Rows are points. A path goes straight from each point to the next, and from the last back to the first. The post is the endless flat space through its rows: a point in 2 columns, a line in 3, a plane in 4, and so on, so that a path can go around it. How many times does the path go around the post? Going back the other way cancels.

Post, one row:
[[ 4 -3]]
Path (30 x 2):
[[-28 -46]
 [-35  -3]
 [-21  42]
 [  6  33]
 [-35  19]
 [-14 -16]
 [  8 -24]
 [ 60 -18]
 [ 50  19]
 [  0  50]
 [-45  -1]
 [ -4 -16]
 [ 24 -27]
 [ 34  -1]
 [ 11  14]
 [ 17   8]
 [ 43 -16]
 [ -8 -31]
 [ -2 -21]
 [ 21 -29]
 [ 36   4]
 [ 17  54]
 [-12  12]
 [-49 -35]
 [ 11 -25]
 [ 26 -18]
 [ 18   7]
 [  9  48]
 [ 35  -1]
 [ 14 -30]]
Times around: 2

Post, 7 rows:
[[  0   2   5  -6 -22 -21  -8  -3]
 [ -6 -35  -7  -8  -5   0  -8  -2]
 [  7 -16  30  -7 -48   7   4  16]
 [ -4  20  18 -23  20 -19   3  12]
 [ -6   9 -42 -36  39  -8  30  26]
 [-11   0  41   6  31   6  29 -29]
 [-15   3 -31 -16  -2  -4   2  40]]
Path (27 x 8):
[[-14   2 -23 -22 -17  -5  18  43]
 [ -8 -10   5 -21 -21   9  31  -6]
 [ -1  -9  26 -29  28  14   5 -11]
 [-11  18 -14   6 -16   5   6  26]
 [  1  11 -47 -13  31 -36 -31  19]
 [-18 -12  12   2   9  35  14  18]
 [-31   7  23 -15  13  47  25  13]
 [-15  -4 -31 -15 -28 -22  27  -3]
 [ -1 -25  56  -1   5  -6  29   6]
 [-11 -34  28  12   7  -9  -6 -12]
 [  6 -36   1 -49  34 -21   6  -1]
 [ -3  13 -10 -35   1 -33 -11  -7]
 [ -6  -6  20 -23  21  29  18   6]
 [ 12   3  19 -30  16 -12 -26  34]
 [-12 -17  -1  -1  28   2   2  46]
 [  3 -10   6  -6 -14 -19  19  19]
 [-15 -36  30 -22  25  13   5  -1]
 [  5  19  36 -25 -22  -7   8  10]
 [-23   5 -26  -4 -15   7 -42  22]
 [  0  36  -9   9 -24  -5  -8  41]
 [-12   6  19  -5   1 -25 -30  29]
 [-13   8   8 -23  25 -41  -9   5]
 [-10 -36  42 -42 -14  29  12  16]
 [-19   1  11   1  -5  12  -3   4]
 [  0  13  24 -28  35  23  17  21]
 [ 14   5  18 -27  47 -28  15 -25]
 [ 23   8 -27 -11 -31 -60   9 -14]]
Times around: 3

Post, 13 rows:
[[  2   7 -12  -2  -3  -3   2   0   2   3  16 -21  -1   3]
 [-10   0 -12  -9  15 -21  29 -16   2   8  17 -13  -8  23]
 [-17  11   3  10  11   9  -4 -18  -7 -15   0 -10 -23  -2]
 [ 12 -21 -15 -23  13  -7  -1  -7  15  10 -14 -22   0   5]
 [ 21 -10   1 -23   1 -23  21 -32 -15  11  16   1  11   8]
 [ -3  19  -5 -22 -28  30  12  -1  10 -18 -16 -33  -2  13]
 [ 16   9  27  13  18  -5  17 -12   0 -10 -14  20   8 -32]
 [ 15   2  10  11   0  -6  13   0  16 -16  -5  20 -17  -3]
 [-23  -5  34 -14  -5  10   3   0 -12  -9   7 -33   0   0]
 [-18  11  23  -7  17  29 -19  20  -9  -9  17 -26 -12  17]
 [-24  15 -11  -4 -19  11  -2  28   5 -32  -4  -9   1  18]
 [ -5  11   9  10  11 -11   4  -2  10   5 -14  10   7  14]
 [ -1   6   0  -4   0   5   5   5  -6   3 -15 -19 -17   8]]
Path, 25 rows:
[[  2  21 -10   8  15  -8  23 -20 -21  21  -9 -15  36  -9]
 [ -5  15   1  -8  12  -2  10 -24   3   1 -15 -11  -4  37]
 [ 29 -23  20 -14 -34  -4 -13   0 -11 -10   8 -27 -32 -36]
 [  9   4 -23 -24  -6   1  17  -6 -26   8 -12 -26 -15 -19]
 [-13  -3   1  15 -12  -1  35   7  -6  -7 -22   6 -27   5]
 [  4   5  23  17  27  -1  12 -13 -17  -5  14 -12  -3   5]
 [ 27 -25   8 -19 -17  -9   0   6   0 -53  18   9 -47  20]
 [ 33 -25  19   3   2  -2   8 -57  -5 -26  13  11  -6 -26]
 [-24  25   9  -2  13  30   7  21 -18 -17  -5  -7 -11  34]
 [ -4  14   8   2  -4  17  33 -23 -16 -15  10 -40  -1   8]
 [ 10  11   7   8  27  -9 -20  10   2   1  -1   8  -5   0]
 [-16  23   2 -10  10  26  10 -16   8 -26 -11  -9 -22  13]
 [-12 -10  -2 -21 -17  -1  11  -2  -6 -26  -6 -16 -11 -22]
 [-34   4 -11 -28 -12  24  12  15  -6 -42 -15 -29 -12 -19]
 [  1  -3  13  -5   7  -2  26  12   6   3   4 -10   1  -6]
 [-37 -13  34   1  13  -4   9  18 -10  -8  29 -33  14   4]
 [ 14 -14  35  -4  -4 -22  40 -29  14  -4   1 -13 -27  20]
 [  4  35 -17   9  32 -40 -13  -8 -37  19   3  16   7   2]
 [ 17  12  27 -12  -6  21  -5   9  -9   8 -11 -15  42 -60]
 [  0   8  33   9  12 -22  38  12   0  23  -1  11  -1   8]
 [-36  34 -14  -3 -24 -21  19 -49  -9   0  22 -26 -21  35]
 [  9  23   1 -27  23   9 -10  -9   4   4  10 -31  30  -1]
 [ -5   8  19 -17  -7   9 -21  -8   4   9   2 -36  12   8]
 [ -1  11  19  -2  17  -2  -9 -14   8  13  -5 -34  -1  14]
 [ 25  -7 -13  -5  13  -2 -13 -53 -16  15 -20  -7   4  23]]
Times around: 2

Post (17 x 18):
[[-13   7   2 -17 -33  -6 -14   2   2   8  -9  10  22  10  -9  -2 -12   5]
 [-10   4 -16  20 -19  -1   6   1 -11   9 -34  14  23  -8  14   5  10  -2]
 [-10   7  -3  -9 -11   7  23  -6 -23  13 -21  -6  22 -13  23 -21  -3  -3]
 [ -9  -3  12  24 -35  -1  12   9 -25   1 -10 -16   7  -8   1  -8  -1  10]
 [ 57   1 -23 -28  24 -20 -13  33   6  -3  37 -17   1  -5  -5  -3  12 -39]
 [ 10  14  -5 -23  33   5  -7   8  14 -15 -16 -26 -26  25 -17  -2  -5 -14]
 [ 12  19  12 -20   6  -1  -3 -13  29  -1   6 -18  23  20  -8  19  32 -16]
 [ 22 -13 -12 -18   3 -22   2   7  29   6  -6 -19   4  -3  -3   4  -3 -48]
 [ -3 -16 -23  21  -8   8 -10  -9   3  -6  26 -10  -3   7  13   7 -22  -4]
 [  9  20  17  -1 -20   1  -6   2  13  46 -28  -6   7   5   0  19  -4  -6]
 [ 12  -4 -20  13   7 -15 -27 -31  -3 -14  -2 -10  -7 -16  -6   1 -13   0]
 [ 29  21  -4 -14  37 -18 -18  27  34   4   5 -38  29  18  -2   0  -3 -47]
 [  2  20  -6   1 -34 -10  32  -2  -8   6  -3  11   6   4  11  -2 -18  29]
 [-11 -13   2  10  21   6   8   1   0 -15  15   6  17 -25 -17  14 -35  -1]
 [ -4  18  18  11 -29   7   9 -22  -6   2 -18  22  -7  13  13  17 -33 -23]
 [ 33  -8  19 -28  41 -15 -19  18  46   0  -1 -30  13   7   5 -19  24 -20]
 [-38   3  12  16  21 -20  -3 -16   6   1   9   4 -14   3   0  14 -18  -5]]
Path:
[[  9  26 -26   3 -14 -18 -19   8   2   7  16   9  -6  21   4  19 -36 -56]
 [  3  16  11  18 -24  -7  20 -30  18  -5  23  21 -12  16   0  35 -42 -48]
 [ 11 -15 -54   3   6  -2   0  13 -55 -22 -41  16  -4 -28   3 -26 -35 -45]
 [ 21  -2 -15 -33  15 -16  16  -6 -11 -34   0  19   6  -3  -5  12   8 -15]
 [ 29   5 -21 -32  10  -1 -12  46  38  -7   5 -26  34  26   3  -6   0  -1]
 [  2  26  -8   2   2  30  -6 -21   8 -16 -36  16  21  -6   5  19  23 -16]
 [ 26   7 -35 -34  -4  -3  12  33   3   3  48  16  14  -5  -3  39 -25   1]
 [-32 -10 -23   8  29   3   8 -23  -3 -13 -23   3  58 -18  11  11  -2   3]
 [-24   3  -7 -11  32 -23  -9 -45 -26 -17  -6  16 -16  -9 -44  33  12  -2]
 [ 15 -18 -10  20 -19  13 -28   4  41  12   8   0  11  40 -17  21 -47 -42]
 [  8  -6 -11  -8 -17   3   7 -14 -16 -11  -5 -12   5   9 -10  18  -3   6]
 [-41 -27  -5 -56   1   1   8 -22  -5  -8 -23 -25   5  -6   0 -20 -10 -55]
 [  4  25 -13   6   2  -7   0  42  -9  11  19 -42  37 -17  -7 -13  21  38]
 [ 20  30 -29  -1  11  17  29 -24 -12 -19  32  17   6 -19  -2   5 -14 -27]
 [ 15  -4 -37  -2  31  -7  15  20 -14   2 -43 -26  31 -30   6 -38 -11 -47]
 [  3   2  36 -36 -20 -10  -4  -9   6  23 -13  19  -9  21 -26  -2 -13 -46]
 [ 10  29  40  -2 -10  17  20 -55  47  11   3 -12  -9  11 -16  28 -16 -35]
 [-15  34  24   6 -37   3 -34 -14  31  20  14  -7 -12  40  -5  15  -7  -1]
 [ 10 -30 -39  16  27   6  -4  38 -23   1  12  17  19 -33   6 -35   6   2]
 [ 54 -26 -27 -12   1 -23 -23  52   0  -6  43  -8   2 -19 -28 -22 -12 -34]
 [ 23  22   7 -42  -1  29   3  -1 -18 -11  37 -12  -3   4  -1 -13 -34 -30]
 [ 17  -3  13 -27  26 -60 -37  28  36   3 -21 -11  24 -15 -10 -25  35   3]
 [-25  -5   7  23  -7 -27  -2  -6   8  -9  29 -40  35   0  -6  31  11   4]
 [-59 -19  11  38  13 -29   3  26  22  30 -34 -33  20 -15  25  -4  31  25]]
Times around: 1

Post:
[[ -6  23 -23 -15   8 -22 -14 -19  16  -2   2   3   8  -5 -16 -12  24  -3]
 [ 10  11  -1  11  23  -2   3  -7   6 -18 -24  25 -41  -3  -8 -35  14  -2]
 [-20  20  11 -17   8 -19 -13  -8  14  -8  -3  -3  35  -6 -27 -21   8   2]
 [ 15 -15  17   6 -34  12  16   8  12  12 -19   4 -13   6  11  18 -14  -3]
 [ -6   8   3  -6  11  -7   2   7  -4  21  14   2  13  11  26   8  -4  -2]
 [ -6  -9   8  -2 -39  11   5  11 -13  -1  -1   9  -1  -5  11 -17   5 -10]
 [-12 -20  -3  11  -5   6   8  -8   2   6  -8   0   6  -8  17   7   3  -9]
 [ -4  17  -2  -1  12   5 -20   1  16  -1   7 -10   3   8 -28  -9  16   8]
 [ -8 -25   1  -8  -6  -7  15  -1   2  12  -8   6 -13  15   8 -14   2  10]
 [ -3 -19  -4  15 -18  -8  19  15 -16   4  -8  21 -13  24  14  14  -5  13]
 [  9  14   7   0  -8   3   1 -24 -11   1   1 -11   3 -16   9  17  -2   8]
 [ -6   3   4   9   4 -22  -9   8   7   4   3 -27  10 -11   2   1  14  -1]
 [  7 -24   4 -22 -11  11   4   4  -6  -9  -3  20 -21   4  27   2 -26 -14]
 [-21   9 -14   5 -29   4  -1 -19 -10  10  -6  -6  -2   4  34   8 -31   9]
 [ -5 -10  -2  -3 -25   2  23   4 -15   5   5  24 -13   4  -1 -12 -24 -17]
 [  5   7  -4  -3  -9   6  -6  -2 -18  14 -17 -10  -7   3  10  15  -7 -12]
 [-17  21 -16 -10  19 -12   8  13   3 -15  -2 -26  19 -17   0 -18  33   1]]
Path (29 x 18):
[[-13 -10  -7  -2 -11  -2  -1   2   8  -3   6  -8  22 -16   0 -15  43 -16]
 [  0   0   7  13 -19   2  10 -11  -7  30  -5  -3  17  25 -17   2 -21  -9]
 [ 13   9 -13  -7 -17  15 -11  36   1  -7 -10  -4   4   7  -9  -9  14  -5]
 [ -2   2  41 -18 -12   6 -30   1   3 -19   2  11  26  20 -20 -12 -20  20]
 [-22 -18  -8   4  -7 -11 -12  20   8  -2  34 -20  36 -35   3 -20  24 -13]
 [ 10 -19  12  -8 -24  23  19   6   6  13 -22 -19 -22 -45  25  -5   2 -21]
 [ 37 -18  14 -27 -35  20   7 -25 -10 -11 -10  24 -26 -18   4  30  -7 -21]
 [ 21  12   3   5 -24   3  12 -18   9 -20 -12  11 -37 -11 -11  -8  -8 -16]
 [ 10 -13 -16 -52  21 -18  18  25  12 -21   8  11   3  18 -12 -33  13 -28]
 [ -7  19  -5 -10 -19 -14   5 -24 -10  15  15  19  11  30  14  11 -26   6]
 [ -7  -5  -4  11   6  -5   6  31   7   6 -18 -10  -2  10 -28 -37  60 -10]
 [ -9   6 -27  20 -42   8   7   5 -26   8   0   7  -4  12   2  -2  -9 -12]
 [ 23  27   6  20   5  29   6 -11 -27   3 -23 -25 -17 -18  27  24 -17  22]
 [-20  13  15 -11 -27  -9  14 -33 -28  23   9  -1   8 -19  19   4 -44  21]
 [-21 -33   0  23  19 -14  14 -31   4  10 -16   1 -16  -9  19  20   6  11]
 [-10 -19  24 -31   6 -27   6  -2  12  -2  -9 -11   7  10 -20 -18 -10  -2]
 [-11  25   0  -5 -25   3 -31 -11 -12   4  16  26  18  25 -27 -32 -27 -22]
 [-14  25  -9   4 -45   3 -10   2 -15  13  15  -3  34   1  31  23 -16  13]
 [ 13 -18  -6  -1  19   7   8  28   8 -23 -22 -15 -23 -27   5  -4  41  11]
 [-10 -10   0  13 -13   2  -3  25   0  30   0  -9  -5   5 -25  15  25 -18]
 [-13  10  11  21   0   1   5  13 -13  14  -9 -24  12   1  12  18  -1 -16]
 [  0   2 -17  10   2   2   9 -22  10 -17 -20 -34 -13  -7  -9 -16   7   1]
 [ 13  22   3  14 -11   4  26 -15 -25  19 -14  17  -3  -5  15  11 -48 -16]
 [ 13 -23   1  36  -4 -15  -3  36  17  28  -6  -2 -16  33  10  -4  57   7]
 [-17  -6   5  20 -16 -18   4  -6  -3 -23 -25 -30  -9 -22  12 -16  -8  -5]
 [-16  24 -34   3 -35   4  19  14 -42 -15   8  15  -1  14  41 -12 -45  -2]
 [ 13  -2 -33  -4  34   4   7   3 -17  14   2  22 -14  -8  19  -1   7 -26]
 [ 24 -32  39  -2  23   1  15  18  24  14 -22  -2  -2  -7   6  23  13  -9]
 [-36   7  -4  -5  59  -3  -9  17   7  -3  13   2  10  19   4 -29  25   0]]
Times around: 4
